Every row gives one point. Any point is a mix of the corners, with weights that add up to 1. It lies inside the corners' shape when no weight is negative. Is each point inside? If not, which corners have a negative weight?
(in the rows, 128 means zero)

Corners:
(1): [143,231]
(2): [167,103]
(3): [119,96]
Points:
[127,159] -> outside (2)
[156,189] -> outside (3)
[120,35] -> outside (1)
[161,108] -> inside
[173,134] -> outside (3)
[164,110] -> inside

Corners:
(1): [163,140,183,134,182,180]
(2): [90,133,139,167,176,123]
(3): [137,127,103,201,113,58]
(4): [114,168,169,178,79,114]
(5): [140,134,91,106,86,173]
(6): [151,172,69,75,191,116]
(7): [160,106,94,7,189,158]
Points:
[152,129,105,99,136,123] -> outside (2)
[113,149,114,176,93,104] -> outside (1, 7)
[128,138,118,133,154,118] -> inside
[165,133,99,64,166,160] -> outside (2, 4)

Corners:
(1): [102,87,95,132,166,114,156,151,188]
(2): [131,130,169,153,89,108,55,146,98]
(3): [97,90,107,142,103,77,95,78,179]
(4): [96,138,130,147,131,134,53,61,103]
(5): [241,84,99,103,65,217,165,157,145]
(6): [228,79,51,72,89,155,135,197,111]
(7): [119,150,186,72,79,170,76,86,145]
(8): [126,9,97,105,158,113,146,100,159]
(9): [126,161,200,108,137,188,7,145,216]
(10): [151,85,116,139,186,69,156,88,188]
Points:
[143,87,129,115,117,124,103,108,145] -> outside (1)
[170,95,113,116,109,164,133,144,159] -> inside
[123,129,152,108,107,145,82,95,138] -> inside
[127,134,162,117,132,157,54,122,177] -> inside
[182,106,135,89,104,169,97,131,141] -> outside (1, 3)
[134,86,109,134,139,111,113,127,162] -> outside (7)
[106,141,148,141,145,124,101,79,183] -> outside (2, 6, 8)
[189,87,99,113,91,173,116,162,135] -> outside (7, 10)
[126,92,134,128,132,125,111,98,172] -> outside (6)

Corners:
(1): [98,156,166,54,48,146,58,147,107,92,134,135]
(2): [59,111,114,32,127,123,137,183,103,85,111,107]
(3): [84,172,120,107,100,154,106,152,125,26,145,144]
(4): [99,160,124,104,198,66,171,204,117,194,147,111]
(5): [102,103,117,115,143,172,77,75,78,114,144,120]
(6): [151,129,165,192,176,77,216,101,231,135,151,81]
(7): [89,122,184,121,118,216,169,144,144,89,104,158]
(8): [95,86,140,65,127,199,77,152,115,68,163,129]
(9): [156,145,83,96,82,168,64,190,145,75,91,129]
(10): [204,144,137,148,180,82,236,57,108,165,148,79]
(11): [194,54,160,249,118,55,240,104,148,108,162,58]
(12): [154,146,122,169,129,132,201,115,135,175,202,31]
(13): [159,85,141,167,62,99,240,61,125,173,197,142]
Points:
[97,134,134,98,122,146,116,158,123,98,134,111] -> outside (10, 13)
[131,111,136,125,122,131,150,129,127,120,141,106] -> outside (3)
[134,139,139,137,129,129,147,132,132,115,149,98] -> outside (2, 13)
[114,130,124,80,102,158,117,137,99,132,147,119] -> outside (3, 6, 11)
